Each row of a before or after table is a point. One or more steps were done to the points. Then noise was added and the rows were shuffled. The steps act on how far a point lies along the listed directions, d1 being the first. Write out the steps. A step turns or swaps two directions, mirrors them in a line or flattens them onto one, adds a multiple of one to another, or multiplies one. Angles are multiples of 10 degrees, from the lower direction toward the higher: turns from -170 to 170, lines from 10 to 170 but not 90. Use the fewest steps. Two steps may share a direction if one is a turn and the other turns, adds or multiplies; they go together, in the order done. Otherwise the lowest direction goes first.
In the rows, 128 means zero.

Directions:
(1): [132 170]
(2): [170 124]
Before:
[[145 102]
 [110  97]
 [ 79 141]
 [162  88]
 [ 96 134]
 [158 125]
 [ 72 182]
 [131 100]
 [131 113]
 [123  96]]
After, 10 rows:
[[113 134]
 [133 159]
 [ 90 168]
 [131  94]
 [107 148]
 [170  63]
 [ 94 122]
 [ 96 130]
 [137  81]
 [100 136]]
Steps: swap d1 and d2

Directions:
(1): [119 147 184 133]
(2): [ 77 128 117 156]
(3): [139 182 111 141]
(4): [102 144 122  77]
Before (8 x 4):
[[104  97 160  69]
 [134 144  97 147]
 [144  92 147  87]
 [170 131 161 146]
 [123  55 169 108]
 [115 171 104 127]
 [137 124 107 117]
 [151 182  92 106]]
After:
[[148 108 128 164]
 [122 133 107 100]
 [149  72 159 179]
 [159 127 146 196]
 [125 171 111 112]
 [109 113 149 107]
 [127 181  86 100]
 [137 125 105 127]]
Steps: flatten d1 and d2 onto the line at 10 degrees; mirror d3 and d4 in the line at 30 degrees

Directions:
(1): [ 91 145 188 128 155 154 132 107]
(2): [141 104 112 149 135 170 187 110]
(3): [ 94  82 111  99 106 152  99 100]
Before, 9 rows:
[[ 94 122 170 118 135 150 128 103]
 [130 105 130 148 126 166 166 111]
 [120 159 167 145 150 155 160 119]
 [146 145 127 137 141 110 148 142]
 [ 90 126 172 127 146 132 126 110]
 [137 155 131 139 146 139 177 130]
 [160 141 117 141 107  92 127 149]
 [142 146 147 136 130 133 146 138]
 [148 151 126 142 121 108 152 140]]
After:
[[ 94  95 143 119 115 163 122 102]
 [106 120 130 120 136 169 167 101]
 [193 112  60 151  90  96 152 158]
 [ 59 154 238 114 167 160 118  90]
 [145 113 104 136 131 131 160 129]
 [ 68 149 215 134 167 200 158  79]
 [ 55 154 234 136 179 152 136  92]
 [126 129 149 133 130 159 155 120]
 [152 118  94 140 108 126 164 129]]
Steps: multiply d1 by 2.5; turn d2 and d3 by 70 degrees

Directions:
(1): [148 101 190  92 121 142 147 133  77 112 126]
(2): [ 92 125  84  83  74 155 137 124 119 103 135]
(3): [173 165 109 117 116 136 191 128 124 169 129]
(4): [172 143  97 154 134 140 111 156  92  79 159]
(5): [163 128 116  96 120  89  90  66 116 137 145]
(6): [ 80 180 140 119 147  98 130 137  88 140 165]
Before (9 x 11):
[[142 157 132 150 138 119 126 146 171 127 124]
 [165 179  96  98 102 144 180 152  64 105 176]
 [192 124 180 163 175 153 167 174  74 102 147]
 [159 127 180 129 158 112 115 132 128 138 113]
 [ 82 120  99 149 127 148 120 145 166 123 118]
 [177 156  69 156  98 145 170 141 139 142 121]
 [109 127  76 108  98 157 105 103  96  74 151]
 [161 176 127 137 165  79  75  91 120 138 159]
 [157 147 110 130 136 134 142 125 151 132 135]]
After:
[[147 143  93 121  98  95 127  69 152 173 119]
 [126 168 101 113 110 122 128 133 154 119 137]
 [ 81 109 181 148 168 124 125  98 154 165  94]
 [143 125 119  97  99 157 115 148 106  83 129]
 [ 49 155 105 101 117 119  65 119 119  90 159]
 [134 141 105 107 128 120 117 104 151 128 134]
 [127 155 106 169 150 129 152 152 154 154 132]
 [124 128 173  65 119  81 145  59 128 185 122]
 [136  92 124  48  65 177 189 108 102 123 121]]
Steps: add -0.5 times d1 to d6; turn d2 and d4 by -150 degrees; turn d3 and d5 by 70 degrees

Directions:
(1): [ 80 150 162 133 131 141 107 119 105 162  82  82  86 125]
(2): [112 110 113  95 100 108 185  77 136 126  84 159 103 134]
(3): [152 145 171 121 141 125 113 119 129 111  95 143 151 212]
(4): [137  88 150 119 150 178 113  92 132  67 109 111 137  93]
(5): [ 82 106 158 149 153 136 137 180 155 113 119 185 102 126]
(6): [149 150 115  94 148 165  99 105 173 148 156 148  72 139]
Before:
[[144 132 124 136 141 119 108 128 132 129 117 129 117 121]
 [129 114 157 158 120 128 117 176  87 119 118  74 167 101]
 [113 165 110 128 125 122 113 144 129 150 140 140 131 115]
 [105 163 138 130 143 117 109 158 122 152 129 115 105 139]
 [125 140 104 145 125 119 139 128 145 150 140 134 108  96]
 [ 84  59 176 144 181 249  79  93 142  59 111 100  89  30]
 [ 78 130 150 174 120  79 162 161  59 118  86 109 164 127]
 [127 131 128 157 140 126 115 171 162 137 151 164 113 133]
 [132 126 117 133 116 116 124 156 132 150 159 142 129 118]
 [157 127 126 123 136 143 133 146 129 122 111 132 125 140]]
After, 10 rows:
[[138 127 123 130 137 119 110 121 132 128 105 123 118 118]
 [108 135 154 153 141 127 139 142 152 127 104 170 104 138]
 [130 110 138 111 117 136 138 120 151 116 108 163 115 140]
 [ 95 143 133 113 126 131 136 110 137 118  92 152 125 118]
 [102 132 241 202 197 199  15 196 104 103 126  76 163 159]
 [145 108 102 148 111  75 178 128  87  76 131 152 213 137]
 [161 132 136 114 126 134 120  78 147 120  94 133 117 160]
 [150  67 144 136 127 137 154 156 121  64 123 135 180  95]
 [103 131 139 112 127 117 144 104 102 122  80 107 118 133]
 [163 140 114 117 130 140 131 133 124 135 114 112 128 121]]
Steps: turn d1 and d6 by -50 degrees; multiply d1 by 1.3; mirror d2 and d4 in the line at 130 degrees; turn d3 and d5 by -110 degrees; multiply d5 by 1.6
